Each row of a before or after table is a point. The points were changed in one or more steps. Then noise was added and the rows were shuffled. The steps act on how far a point lies along the listed directions, d1 being the first. Name the steps. A step turns or swaps two directions, mirrors them in a line or flattens them onto one, adds a multiple of one to another, or multiplies one. Angles are multiples of 10 degrees, from the lower direction toward the higher: turns from -170 to 170, lines from 10 to 170 but not 90. Use the fewest steps. Two steps may share a direction if one is a turn and the other turns, adds or multiplies; they go together, in the order done. Otherwise the lowest direction goes first.

Directions:
(1): [15.3 17.2  5.0]
(2): [  8.3 -12.6  18.0]
(3): [-15.9   9.9  14.2]
Before (8 x 3)
[[ 2.6  1.9  1.5]
 [-5.4 -0.3 -0.1]
 [ 1.5 -0.4 -1.9]
 [-6.3  1.5 -2.5]
 [ 7.6 -3.3  1.4]
 [ 3.8 -5.2  2.4]
 [ 0.4  4.0  6.8]
 [ 3.4 10.8 -1.5]]
After (8 x 3)
[[  0.1  -3.4  -1.3]
 [ -1.5  -4.8 -10.3]
 [ -3.6  -6.3   4.6]
 [  3.1   4.4  -0.5]
 [ -2.8  -0.2   0.3]
 [ -0.9  -2.9   6.4]
 [  1.6   6.1  -3.1]
 [  5.9  -5.1  -2.0]]
Steps: turn d1 and d3 by -140 degrees

Directions:
(1): [ 20.1   3.0 -10.4 -14.7]
(2): [10.1 18.2  0.1 17.5]
(3): [ -8.8  19.0   9.1 -14.7]
(4): [12.4 -6.1 23.4 -0.9]
Before (10 x 4)
[[-7.5  2.1  3.2 -0.9]
 [ 1.0 -1.1 -1.8 -2.3]
 [-7.3  5.4 -1.9  7.8]
 [-3.4  5.8 -7.3 -2.0]
 [-6.4 -2.3  6.2 -0.3]
 [ 1.4  6.6 -1.2  0.6]
 [-6.8 -3.8 -4.7 -3.3]
 [-5.2 -2.3 -0.8 -1.6]
 [-0.2  7.3 -2.2 -3.5]
 [-0.8 -2.9 -6.5 10.0]]
After (10 x 4)
[[  1.4  -0.7  -2.6  -0.6]
 [ -1.2  -3.2  -1.5   5.0]
 [-10.0   4.4   3.0   3.3]
 [  0.3  -2.7   5.4   6.8]
 [ -3.1  -4.8  -5.6   6.2]
 [  0.8   7.6  -3.9   1.6]
 [-10.8  -3.2   0.6  -5.2]
 [ -1.4   1.4   2.5   7.3]
 [ -4.3   5.4  -7.3   2.8]
 [ -0.5   6.7  -0.7  -0.9]]
Steps: turn d1 and d4 by -20 degrees; swap d2 and d3

Directions:
(1): [12.1 -1.3 30.5  5.4  0.4 -0.9]
(2): [ -9.9 -26.7   0.0  13.8   1.2 -10.3]
(3): [  2.2   4.3  -2.7  14.1 -29.5   2.1]
Before (10 x 6)
[[-1.4 -6.3  0.0  1.2  5.1  0.8]
 [ 4.4 -1.1 10.4  4.5 -5.9  1.4]
 [-2.3  4.8 -3.8 -3.1 -0.8  2.8]
 [ 5.8  5.0  8.2  2.1  0.2  1.4]
 [-3.6 -7.1 -0.5  4.1  0.8 -4.3]
 [ 2.9 -6.2 13.1  3.6  3.8 -3.7]
 [-3.9 -6.9 -0.1  4.6 -2.6 -5.7]
 [-1.6 -5.1 -1.3 -0.2  6.3 -1.2]
 [-7.2 -9.8 -4.9  5.0  0.8 -4.1]
 [-4.9 -6.1 -1.9  1.4  1.7 -2.4]]
After (10 x 6)
[[  4.6   5.7   5.2   3.3  -3.1   1.6]
 [ -2.6  -5.6  -2.4   2.1   2.2   1.2]
 [ -4.8  -5.9  -1.3   1.0   2.3  -2.2]
 [  0.4  -4.6   6.0   6.1  -4.5  -2.5]
 [ -6.7 -10.0  -2.2   4.2   3.3  -4.1]
 [ -4.1  -7.3   1.0   4.3  -1.1  -6.2]
 [ -3.5  -7.4  -0.3   3.6   0.7  -4.6]
 [ -2.5  -5.2  -3.7   0.9   3.6  -1.1]
 [  4.1  -1.1   8.9   5.2  -7.4   1.4]
 [ -1.6   4.2  -1.2  -4.1   2.1   2.6]]
Steps: flatten d1 and d3 onto the line at 40 degrees

Directions:
(1): [-17.5   1.4  -5.3  12.3   0.5 -18.6  20.9   4.9  19.1]
(2): [ 10.1  21.6 -10.8   8.4 -11.6 -10.2 -21.5   9.3  10.8]
(3): [-15.1   1.4 -27.9  -0.5 -17.2   6.4   3.0  -7.6 -15.9]
(4): [ 19.2  20.0  -3.3  -7.3   4.5 -11.0  19.9 -14.6  -9.0]
Before (9 x 9)
[[  2.0  -3.9   6.1  -7.1   5.9   5.4  -3.4   3.6  -3.7]
 [ -3.3  -2.2   5.7   0.5   3.2  -0.9   0.1   2.4   4.0]
 [  2.7  -0.4  -4.0   1.3  -2.2   1.8 -10.0  -0.3   0.4]
 [ -4.6  -2.6 -11.3  -2.1  -7.9   8.3  -2.3  -1.4 -10.1]
 [ -6.3  -3.8   2.6   8.5   4.2  -5.0   8.0   3.3   9.8]
 [ -1.1  -2.7   2.0   0.4   3.3   4.0  -5.7   0.0   0.0]
 [ -2.9  -4.3  -4.4   0.3  -3.0   3.7  -4.8  -1.4  -2.8]
 [ -1.9 -11.8   4.3   3.8   2.8   4.6  -1.9   4.2   4.0]
 [ -0.1  -6.2  -2.8  -4.0  -1.4   8.8  -2.7  -3.5  -5.9]]
After (9 x 9)
[[ -1.5  -6.5   7.1  -5.8   7.1   4.6   0.8   3.8  -2.4]
 [  2.6  -3.3  -2.1   0.2  -1.4   4.3 -10.1  -0.8  -1.7]
 [ -5.2 -13.3   4.1   5.8   1.3   3.7  -3.7   5.3   6.4]
 [ -3.8  -8.8  -2.7  -3.3   0.3   8.1   0.4  -2.8  -5.2]
 [ -3.6  -2.1   5.2   1.5   2.7  -1.8  -1.2   3.1   4.9]
 [ -4.0  -5.3  -3.9   1.2  -2.7   4.2  -4.3  -1.2  -2.5]
 [ -6.7  -4.3 -11.1  -1.5  -7.0   8.4   0.6  -1.2  -9.1]
 [ -2.7  -4.7   2.6   0.1   3.7   5.1  -4.8   0.8   0.2]
 [ -4.4  -0.6   0.2  10.7   2.0  -6.8   1.9   5.6  11.7]]
Steps: turn d1 and d2 by 30 degrees; multiply d4 by 1.3

Directions:
(1): [ -9.8  12.5  -4.1 -22.4   6.3 -12.7  28.8  13.1  -4.5   1.5  -5.5]
(2): [-20.9 -18.5  -2.7   4.2 -22.2  -1.9  10.2   2.9  -1.6 -19.1  15.8]
(3): [ 21.5  -2.6 -18.8  -0.6 -24.9  -6.6  13.2 -13.3   6.1  11.2  -5.4]
(4): [ -3.0 -18.9   8.2  11.1  -4.4 -21.0  -4.9  15.9  -8.6  11.6 -23.0]
(5): [  9.3  11.1  19.3 -19.9 -19.4  -8.4 -14.2  -1.6  -4.4 -18.1  -7.1]
Before (10 x 11)
[[ -6.8  -5.2  -1.7   0.6   2.2  -2.5   3.9   2.2  -2.5   0.3   1.4]
 [  1.4  -2.1  -7.0  -2.1  -4.8  -1.3   7.5   1.3  -2.9   1.4  -2.0]
 [  5.7  13.6  -9.4  -3.9   6.7  13.0   2.8 -11.1   7.0  -0.9  10.8]
 [  1.8   1.7   4.8  -0.5 -11.1  -2.8  -2.6   1.5  -1.5  -3.4  -4.6]
 [  1.4  -5.9   2.9   3.9  -1.9   2.9  -6.1  -0.4  -0.6  -1.4  -1.7]
 [  1.5   5.1   1.3  -3.3  -1.4  -3.2   1.6  -1.9  -1.0  -1.6   0.8]
 [  0.2  -1.6   0.9  -4.9  -5.6  -4.4   7.2   2.0  -3.8   2.2  -4.2]
 [  3.2   1.9   1.0  -2.8   4.8   3.2   0.3   0.3  -2.3   1.9   0.0]
 [  1.0   4.1  -1.7  -3.3   7.5   0.0   3.9   4.1   0.9   4.5  -1.1]
 [  4.4  -4.4  -5.6   1.2  -2.0  -3.8   2.8  -0.9   0.4   7.3  -2.7]]
After (10 x 11)
[[  3.9   4.3   0.7  -1.3  -1.1  -3.9  -0.2  -2.2  -1.2   0.3  -1.2]
 [ -1.2  -4.8   1.1   1.8  -4.4   3.5  -2.0  -1.0  -1.0  -4.7   1.2]
 [  4.4  -0.2   2.1   0.8   3.9   3.4  -2.2   0.4  -2.3   2.2  -0.4]
 [  3.4  -2.8  -5.7   1.7   0.2   0.0   2.4  -2.2   1.8   6.6   1.0]
 [  2.3   0.0  -8.1  -2.8   0.3   0.9   7.9   1.6  -2.4   4.4  -2.7]
 [  2.6   0.0  -4.6   5.8   3.6   1.8  -3.4  -2.4   2.3   4.4  -0.8]
 [ -5.7  -1.1  -1.8  -2.7   5.8  -2.4   4.1   2.2  -2.6  -0.4   1.7]
 [  3.3   2.4  -0.4  -5.1  -2.6  -0.5   7.5  -1.3  -2.6   4.8  -3.4]
 [  3.1   3.8   1.4  -2.5 -11.1  -1.6   0.8   0.6   0.1  -3.2  -2.0]
 [  3.9   3.8   0.5  -0.9   8.2   0.4  -1.3   2.8   1.9   5.2  -2.3]]
Steps: turn d1 and d2 by -40 degrees; turn d3 and d5 by -20 degrees; multiply d4 by 0

Directions:
(1): [  3.3  -5.2   9.8  -4.3 -13.2  14.3 -14.0   9.7  -5.9  14.1  25.9 -22.1]
(2): [  7.0  14.7  -6.4   7.4 -23.6  -5.1  -5.2 -18.9 -14.7  12.5   8.6  21.0]
(3): [-12.1  12.1 -19.5  22.9  20.0  -9.0 -10.5  10.9  -7.8   1.2  15.2  -3.4]
(4): [ 11.4  11.7  -7.3   1.3 -14.5 -13.2  20.3  18.4 -16.1  -0.3 -11.9 -18.9]
Before (13 x 12)
[[ -0.3   1.7  -5.1   5.6   0.5   0.8  -1.8   1.8  -3.0   0.0   5.2  -2.6]
 [ -1.5   3.7  -4.5   7.1  -2.3  -3.8  -2.0   1.5  -3.3  -2.3   5.2   0.0]
 [ -2.2  -0.7  -0.8   3.4   0.4  -0.8  -3.2  -1.7   2.7  -1.0   4.7   3.4]
 [ -2.0  -4.9   1.7   2.2   3.8   5.0  -2.1   0.6   2.6   3.8   3.8  -1.7]
 [  0.6  -6.6   8.3  -6.0  -5.5   5.4  -4.2  -1.0   0.1   3.9   7.3  -0.9]
 [  3.3   0.3   1.2  -0.3  -3.1   0.4  -1.7   0.0  -1.8   3.8   2.8  -1.0]
 [ -0.7   0.5  -0.5   2.0   8.2  -1.3  -1.5   4.6   1.6  -2.5   5.1  -6.3]
 [ -6.8  -4.2  -3.3   3.8  11.0   3.1 -11.8  -5.3   8.2  -1.1   8.7   7.0]
 [  2.3   0.9  -0.1   0.7  -7.6  -0.3   1.5 -13.1   1.8   1.3  -3.7  15.7]
 [  0.6   5.6  -0.8   2.7  -0.1  -1.3  -4.1  -3.6  -1.3   2.5   4.3   1.6]
 [  3.3  -0.5   3.7  -1.1  -8.7   4.5  -2.2  -6.9  -3.5   5.1  -0.5   4.5]
 [  7.5  -2.1   2.2  -7.5 -15.2  -1.0   6.7   0.1  -2.8   2.1  -6.6  -3.9]
 [ -4.5   2.8  -2.7   3.0   7.3  -0.4  -3.7  -2.0   0.9  -2.0  -1.4   6.2]]
After (13 x 12)
[[  1.5  -1.7   0.4   0.3  -4.7   4.5  -2.9  -7.7   0.7   0.6   3.2   5.8]
 [  0.0  -0.6   1.8   1.4  -7.4   1.2  -4.6  -8.9   0.7  -1.1   4.7   8.9]
 [  3.9   5.3  -4.7   4.2  -8.1  -4.9   6.5   0.3  -5.0   1.5  -3.1   1.5]
 [  3.6   4.4   2.5  -1.4  -5.7  -0.1  -2.1  -7.1  -0.8   2.9   1.2   4.2]
 [  2.2   1.0   3.5  -4.5  -5.2   2.0   0.6  -4.5  -0.4   0.1  -4.9   5.0]
 [  2.1  -2.4   5.0  -3.8   1.7   1.8  -1.3  -3.7   4.5  -1.9   2.1   0.6]
 [  1.9   3.6  -2.5   4.2  -3.3  -0.8   1.2   2.1  -7.0   3.1  -1.8  -2.3]
 [  2.2  -4.0   2.7  -0.8  -2.0   2.9   4.3   1.1   0.8   3.0  -2.5  -2.6]
 [  9.5  -3.6   5.3 -10.6 -15.3   1.1   6.5  -5.2   2.0   0.0  -7.5   1.4]
 [  1.0  -1.1   1.2  -1.5  -1.9  -2.8   4.0   8.4  -4.5   0.2   0.4  -7.4]
 [ -5.8   1.9 -10.4   8.3   9.3  -4.8  -3.5   9.2  -2.0  -0.4   4.3  -7.1]
 [  2.5  -0.9   2.2  -1.2  -7.7  -0.9   1.9  -2.7   1.4  -0.6   0.0   2.7]
 [  2.0   1.0  -0.3   1.2  -0.5  -0.7  -1.6  -0.1  -1.2   2.8   1.9   0.5]]
Steps: multiply d1 by 0.4; add 0.7 times d3 to d2; turn d3 and d4 by -130 degrees
